Rows are points. Two turns around zero, p and q, are shown by what they do to some points. Where does a point land after both, in the order given? Backwards means that the second turn is done in reverse. Each puzzle has new turns, and all numbers are rounded.
In the rows, zero is written as 128.

Turn p:
[128  69 177] -> [153  70 172]
[122 173 115] -> [ 97 150 100]
[109 121 112] -> [145 127 108]
[154 150 108] -> [116 166 132]
Turn q:
[139  72  76] -> [190 158  93]
[160 153 172] -> [ 92 143 174]
[130 180 145] -> [ 74 121 134]
[100 126 126] -> [134 102 118]
[133  91 125] -> [164 136 134]
[107 145 125] -> [115 108 116]
Where do these land?
q, then p: [157 119 107] -> [103 152 117]
q, then p: [ 51 129 116] -> [203 134 150]
p, then q: [149 154 149] -> [124  89 132]
q, then p backwards: [155 109 140] -> [158 116 114]

Turn p:
[185 150 132 129 118 145] -> [163 121 136 161  89 141]
[ 73 184 143 129  70 135] -> [107 123 209  98 117  87]
[119  94 108 131 137 115] -> [107 120  95 128 146 126]
[125 124 153 167  78 180] -> [ 95 100 187 147 112 166]
[101  94 154 102 152 100] -> [138 126 106  91 179 134]
[ 96  99 114 102 167 110] -> [117 143  83  91 156 123]
[138 170 141 171 124 147] -> [126 156 173 163 112 133]
[166 135 115 138 121 105] -> [148 119 116 165 120 111]
[149 102  93  83 184 115] -> [149 144  47 109 121 130]
Turn q:
[ 87 148 129 111 121 167] -> [123 132 119  78 142 162]
[143 117 145 116 120 104] -> [120 150 144 143 121 109]
[212 121  65 129 135 153] -> [216  87 159 152 143 104]
[ 97 116 108 162 117  91] -> [107 120  77 136 124  98]
[ 91 109 150 121 116 161] -> [ 98 122 136  80 119 137]
[110 113 154 131 162 173] -> [100  94 154 108 125 165]
[104 124 119 111 129  55] -> [ 95 164  99 159 158  93]
[179 176 153 144 124 120] -> [166 155 135 168  92 157]
Where do these land?
p, then q: [161  77 122  96 119 158] -> [151  91 148  82 137  93]
p, then q backwards: [102 162 102 154 132  91] -> [133  97 126 102 110  77]
p, then q: [174 111 118 123 121 157] -> [153 103 128  96 103 104]
p, then q backwards: [ 65 137 122 135 148  99] -> [ 93 104 121  76 109 105]
p, then q: [123 113 155 172 165 105] -> [129  94 116 155 134 180]
q, then p: [134 159 127  70 133 152] -> [169 166 137 116 106 161]
p, then q: [106 113 151 135 153  50] -> [120 105 131 200 171 148]
p, then q backwards: [135 160 108 135  96 185] -> [149 108 191 155 121 141]
p, then q: [152 118 148 132  86 157] -> [113 110 156 101  90 113]

Turn p:
[172  99 148 103 121 136  91  71  95] -> [ 99  91 142  86 163 141 115  67 137]
[104 139  71  88 137 166 163 109 127] -> [124 143 140 181 137 152 188 104 102]
[149 123 125 143 144 175  53 170 119] -> [117 143 163  79 161 176 127 174 162]
[110 118  90 121 140  90 166 114 100] -> [111 130  90 167 153  97 145 118 102]
[120 168  94 170 114  95 116  96 136] -> [172 103  93 166 154 144  98 135 129]
[ 97 118 151 132  61 125 164 116 133] -> [134  99 113 156  76 100 140 106 168]
[142 116 167 183 146 133 140 153 121] -> [121  99 146 103 114  99 108 181 121]
[109 102 120  53 175 153 116 118 160] -> [122 197 180 125 143 128 152  81 110]
[116 175 172 106 133 119 116 131 144] -> [128 153 135 132  89 151  79 117 123]
[138 179 111 179 102 106 157 174 185] -> [202 127  87 136  83 137 127 187 116]
[135 109 139 167 118 109 118 136 120] -> [132 106 116 111 137 104 113 151 147]
[142  89 149  90 146 129 136 147  96] -> [ 74 145 133  94 127 106 144 115 119]
Turn q:
[161 161 155 136 167 105 108 163 149] -> [173  95 144 128 125  75 131 156 134]
[ 86 126 115 125 139 104 158 156 151] -> [ 95 138 136 164 136 104  99 141 154]
[134 150 155 126 116  96 124 157 147] -> [140 115 145 144 123  97 108 153 100]
[144 142 164 110 135 116 100  83 101] -> [138 133 122  85 132 134 167 163  97]
[135 123 110 119 100 191 130 118  94] -> [144 141 107 107 113 191 115 100 134]
[167  98 139  89 117 158 141  87 103] -> [119  95 112  96 133 195 150 132 116]
[130  94 131 133 100 174 127 127  61] -> [156 153 109 118 159 199 123 103 119]
[ 87  97  50 180  72 123 159 143 165] -> [ 75 158 128 198 111 122 101  42 132]
[112 100 150  73 133 172  83  94 129] -> [106 125 120  38 147 151 115 129 127]
[128 166  94 133 147  88 125 164 131] -> [142 130  98 165 111  77 121 144 142]
[109  91  97 177 143  95 149 123 167] -> [ 86 130 150 173 146  93 152  88 148]
[143 187 175 137 168 114 131 121 140] -> [161 123 165 118 102  98 154 183 136]
Where do these land?
p, then q: [104 111 155 100 150 138 113 119 170] -> [141 128 153 106 104 119 146 165  91]
q, then p: [171  86 149 125 168 163 139 169 134] -> [146 135 180  71 150  94 140 113 112]
p, then q: [ 99 183  96 143 128 122 108 170 168] -> [197 109 129 141  81 120 107 100 138]
q, then p: [141  94 116 178 101 103 208 139 117] -> [142  58 177 150 131 102 112 183 130]
q, then p: [113 100 129  85  87 135 101 125 133] -> [ 90 153 140 149 165 152 130 110 149]
q, then p backwards: [115 162  94 138 135 135 109  64 164] -> [133  93 163  78 102 139 162 167 128]
q, then p: [140 147 117  98 113 117 110 160 113] -> [126 133 100 110 166 146 143 139 142]
q, then p: [167 145 133  88 173 152 167 122 109] -> [154 147 147  93 105 116 193 145 138]
q, then p: [106 105 164 170  81 152 126 108 118] -> [ 87  97 164 140 108 161  93 115 110]
p, then q: [112 141 109 120 178 117 112  68  73] -> [142 182 138  96 171 108 172 124 172]
p, then q: [140 133 146 164  93  75 114 165 110] -> [108 108  79 131 123  86  89  94 128]
